Each row is a point. The points of each table are mixes of a few directions, plus a little noise. How many directions does each table use, and how many do they share? Where both have some left over, give the other angles between the two spaces (their principal angles), to ten degrees, smallest first.
In the rows, 128 means zero.

First, 7 rows:
[[111 107 141]
 [141 147 114]
 [176 194  84]
 [105  94 150]
 [101  92 153]
 [ 91  81 159]
 [168 176  94]]
Second (4 x 3):
[[156 165 103]
 [161 172  97]
 [108 101 147]
 [ 87  73 165]]
Directions: first 1, second 1, shared 1

First:
[[134 129 150  90 114 137 130 123]
 [138 162 123 205 158 110  68 122]
 [ 76  72  96 149 147 125 151 118]
 [ 92 102 122  88  58 105 143 146]
 [108 142 128 161 140 111 122 100]
 [177 123 143  92 160 173 136 143]
 [170 166 133 109 119 135 145 145]]
Second (10 x 8):
[[151 101 106 116 149  88 121 132]
 [131 119 113 143 123 138 120 158]
 [ 75 187 160 185  64 249 133 167]
 [126 129 127 133 125 135 127 135]
 [127 129 130 124 130 125 129 122]
 [125 137 144 110 134 115 135  95]
 [136 131 154  76 157  70 144  49]
 [139 118 126 110 143  98 129 110]
 [156  90  95 120 151  85 116 145]
 [114 139 124 161 103 176 122 169]]
Directions: first 5, second 2, shared 1; angles 80

First:
[[137 114 150 124 102 152 131 149 112 110 134]
 [127 171 142 163  50 142 169 140  75  55 105]
 [ 94  99 148 118 200 131 110 119  77 233 154]
 [ 91 158 134 155 132 121 149 120  55 147 123]
 [140 212  73 166 136  68 149  49 178 133  77]
 [193  93 141 103 110 154 112 129 202 120 127]
 [120 108 137 117 139 136 119 145 120 136 141]
 [138  84 117  90 129 132 100 166 192  88 147]
 [110 115 113 115 153 116 114 136 143 130 139]]
Second (9 x 11):
[[137 137 130 161 160 168 160  76  95 109 122]
 [139 126 153 132  64 140 102 146 155 137 105]
 [130 132 117 129 150 120 141 120 111 117 134]
 [130 123 155 126  81 155 105 134 167 157 112]
 [124 148 109 108 219 168 171  43 184 193 149]
 [135 124 150 135  77 143 107 143 145 134 111]
 [120 131  65 105 185   7 149 186  48  52 165]
 [ 91  97 155 127 122 169  96 149 122 150 135]
 [147 138 118 126  90  81 122 160 125 100 118]]
Directions: first 4, second 4, shared 1; angles 30, 50, 60

First (10 x 14):
[[149 134 108 144 112 149 153 151  98 106 123 116 102 113]
 [ 99 105  99 127  61 144 143  80 121 145 145 133 142 145]
 [187 158 120 155 159 149 156 207  83  77 105 104  73  88]
 [117 114  96 136  69 151 153 104 107 129 138 125 125 133]
 [133 133 136 127 144 123 123 137 132 126 125 128 127 125]
 [149 156 194 112 249  80  78 177 172 127 108 134 135 119]
 [ 98 102  90 130  45 151 151  76 114 143 147 131 139 145]
 [102 120 151 109 145 103  99  99 164 155 135 142 159 147]
 [143 146 166 120 200 101 100 160 152 125 115 130 130 121]
 [102 112 121 120  98 127 125  90 139 148 140 136 148 145]]
Second, 9 rows:
[[166 147 126 145 155 138 143 182 103  95 113 114  93 101]
 [ 76 106 159  94 141  89  81  64 189 179 144 155 187 165]
 [106 123 156 107 159 100  93 105 167 154 133 143 160 145]
 [166 153 149 135 191 121 121 186 123 103 109 119 104 104]
 [132 137 149 121 166 111 110 139 146 130 122 130 133 127]
 [166 140  96 156 106 162 169 171  75  88 117 106  82 100]
 [114 107  73 143  28 169 172  93  88 126 144 123 119 133]
 [110 113 109 129  85 139 139  97 123 139 138 131 136 139]
 [116 122 130 120 123 122 120 110 140 139 133 134 141 138]]
Directions: first 2, second 2, shared 2

First, 11 rows:
[[126 129 126 128 129 127 126 127 128 129 128 126 128 126 127 130 129 129
  127 127]
 [135 121 132 131 123 131 134 132 132 123 132 138 123 135 131 118 120 123
  129 134]
 [149 104 141 137 112 141 150 142 133 107 140 166 117 154 137  93 100 104
  129 149]
 [128 127 128 128 128 128 129 128 129 129 129 127 128 128 127 127 127 127
  128 128]
 [144 111 138 133 117 138 145 137 130 112 138 158 118 147 135 102 109 109
  129 144]
 [159  96 148 139 108 148 162 148 134 100 144 181 110 165 141  77  89  95
  129 159]
 [113 144 119 123 138 119 111 118 125 142 119 102 136 110 123 153 147 146
  128 114]
 [ 58 203  85 103 175  85  53  85 113 191  92   7 170  43  99 241 214 204
  124  60]
 [ 99 157 111 117 146 111  98 111 121 152 113  80 145  96 116 173 163 159
  127 101]
 [135 120 131 130 123 132 134 134 129 121 132 140 124 135 131 117 121 120
  127 135]
 [160  93 148 139 104 147 163 148 136 100 146 182 110 165 141  77  89  95
  130 158]]
Second (8 x 20):
[[143  94  92 123 112 135 135  97 140  85 118 130 152 134 148 152 107  95
  106  68]
 [139 150 115 149 132 118 110  96 160 110 136 151 120  91 122 140 119 106
  129 142]
 [ 91  86 156 135 132 128 125 176 153 185 186 145  99 129 129 135  96 142
  156 126]
 [158 166 202 148 137 188 145 142 113 112 117  70 114 165 115  85 121 106
  164 127]
 [167 176 141 101 130 119  93  84 158 120 103 152 118  76 122  99 142 131
  136 199]
 [124  74  94  68 111 109 135 153  98 151 100 128 164 174 150 134 145 154
   90  99]
 [ 83 130 112 164 131 128 158 127  92 106 140 116 123 114 125 143 139 148
  130 111]
 [118 148 112 137 140 101 123 149 109 154 124 132 133 142 114 135 153 141
  113 152]]
Directions: first 1, second 6, shared 0; angles 60
